Rows are points. A path goes straight from each point to the next, and from the last back to the first. The post is the endless flat space through its rows: a point in 2 columns, a line in 3, a plane in 4, and so on, so that a path can go around it. Count how often the path circles the post. Going back the other way cancels.

Post (1 x 2):
[[ 2 -9]]
Path:
[[  2  10]
 [-29 -10]
 [-15 -20]
 [ -5 -38]
 [ 25 -15]
 [ 27  10]
 [  7  25]
 [-30 -14]
 [-18 -14]
 [-16  21]
 [ 24  29]
 [ 22   0]
 [ 16 -21]
 [-27 -60]
 [ 38 -28]
 [ 47  13]]
Times around: 1

Post, 7 rows:
[[-14  41  29 -26  16   4   0  -9]
 [  7 -23  34   6   5 -26   2  -4]
 [  6   6  19 -20 -13 -10  24   8]
 [-23 -10  -7   8  13   8 -10  -3]
 [-23  -2  11  24  32   0  -5  26]
 [-24  26  23 -19  -8  -7   9  35]
 [ -1  25   4  -4 -32   4   1   9]]
Path, 31 rows:
[[  5   3  37  -3 -32   5  14  18]
 [-11  24  35  -8 -20  -5 -17 -14]
 [  1  46  46  15  28  -4   7  14]
 [ -5 -18  -5  -8 -10 -22  29  -1]
 [ -5  26  30   0   2 -19 -21   7]
 [  1   8  30  -8  -1 -22   2  28]
 [ 14   1   0   5  24  -9  11  -7]
 [ -6  27  50   1  11 -27   3 -31]
 [-23  -8  40 -33   4 -12  12 -15]
 [-15  -9  30 -19 -17   8   4  -2]
 [-26  -9  23  17  15  -4 -23  52]
 [ 15  26  60 -14 -15 -16 -24  10]
 [-26  -2  36 -23  42   0  30  28]
 [-25  -6  21  15   2  10  -5  27]
 [ -8  30  31 -22   9   3  -9   8]
 [-29   4  12 -23 -12 -16 -11  15]
 [-29   1  16 -10  22 -14  -6   1]
 [ -9  14  25 -18 -19 -18  21  -8]
 [-11  55  52 -20  -7  17  10  -9]
 [  4  31  18 -25 -16  11  17  12]
 [-10 -11  -7 -12 -30   9  17  13]
 [-22  11 -17 -20  -7  38  22 -18]
 [-43  10  11  -6   8   0   9  14]
 [ -3  28  54  26  11   9 -15  28]
 [-15  16  46 -24  24 -13   1  17]
 [  3 -15  -4  11  -8 -18   5  48]
 [  1  21 -14  23  13  -7  13   8]
 [-37  -9   0   5  38 -11   2   3]
 [-25 -12  -7 -15   9 -29  -5  22]
 [ -3  18  27  -9  15 -16  -4 -25]
 [-12 -14  -7  36 -11   2  34  21]]
Times around: 2

Post, 13 rows:
[[-20  20 -21   0  -1   1 -22  20   7   7  -4  16 -15  17]
 [ -5 -10 -25  22  -7 -15  22 -31 -12   5   6  32  13  19]
 [  8  14  -4   4  27   0  20 -25  11  -3  21  15  25   9]
 [  9  -2  10 -27  26  25   4  34  -1  25  -4 -22   6  -3]
 [-16   2  10  12 -27   7  21   0 -18  10 -14  14  -9  -6]
 [-30   1  -4 -11  -4  31 -24  38 -18  14  24  12  -4   1]
 [ 14  -3   7   4   1 -14 -19 -18   0   6   2 -19  13   2]
 [  9   5  13  -3   0  -6 -11 -13  16  11  15  32 -21  14]
 [  2 -13  -4 -29   4   1  17  12  13  15   8  10 -14 -22]
 [-20  16  -7 -14  16  11  10   1 -21  22  -8 -14 -29   2]
 [ -8   6   3  10   2  -3   8  17 -12  14  18 -20  -6  10]
 [ 11  -4   9  13  31 -40   8  -3   1  15  -4 -16  20 -16]
 [  9   9   1   8  18  15  -7  21 -28  -9  14 -10   3   3]]
Path:
[[ 20  -4  14 -17  11  20  -9  28  12   0  30  20 -26  -3]
 [ -8 -21   1 -27  30 -16  27  15  22  34 -31 -23  15 -30]
 [-11  -6 -36 -19 -21 -13  -4   6  28  23   2   4 -29  44]
 [-37 -10  -6 -26   5  15 -11  -5 -35  -4   5  20  -7  -4]
 [ -5  14   1 -21  -4  -7  15 -39  21   8   2   5  -6  11]
 [ 26  21  11 -10   0  -3   9 -15   8  -7  29  23   7   7]
 [ 13 -13 -27   6 -23 -20  -4   8   2 -20  31  37   2  10]
 [  6   5  -7  14 -23  -3  22  18 -48 -13 -10  -5 -14  17]
 [  4  -1 -13 -12  11   2 -20  17 -22  -5  18  -2  -1 -39]
 [  0   5  -9  -2  18   6 -11   0  -5  23  -3 -12   7   9]
 [  2  -9  10  -9   3  -2  29 -44  11  17 -21   4   8 -20]
 [ -4  -2 -26  16  32  -8 -22  10 -17 -12  42  -8  -7  18]
 [-21   2  -6 -19  12  18   6   8  -9  28 -15  -6 -17 -33]
 [  3  36 -22  10  35   8   2  12  -7 -10  27  28   7   7]
 [-18  13 -19 -18 -32  -7   2  -6  29  16  -6  29  13  34]
 [ 44   0  50  29  -1  -6   2  -1 -18   5   5  -5  21  13]
 [ 13   1 -25  -5  10   3  -8  11   0  38  20  -5  -7  25]
 [ 10   4  17  25  20 -21   0  15 -10  17 -11  14  10 -15]
 [ -6  -4 -26 -41 -22  -4  -7   1   9  25 -17  21  -3 -13]
 [  6  12  13   5   0 -20  15  12   4  12 -37  -9  11 -11]
 [ 14  -7  -4 -14  16  -6 -35  18 -10  37   5  -1  18  -7]
 [ 23 -20   2  13   2  -1 -32   7  -5  14  15  11  27 -12]
 [-17   2   4   4  34  -8  37   6   8   3  41 -13 -17  -8]
 [ -3 -18   9  33 -60   1   2  -2 -22   0 -20 -12  -6  18]
 [ -3  -3   4  -3  25  13  23  26  -2  23 -24  -3  -2 -18]
 [  3  12  30  32 -19 -15  26  10 -24  19   2   0 -22 -15]
 [-21   6 -32 -14  11 -15  31 -15   2  22   3  -2  11  -8]
 [  4  33  -1   7 -14   5 -28  11 -16 -25   8 -10  -1  43]
 [-17   6  -1 -17 -11   1   1  11  -2  32  14  39   2 -17]
 [ 45  -8   8   6  -1   9  15  22   3   1  -1 -13  23  -7]]
Times around: 1
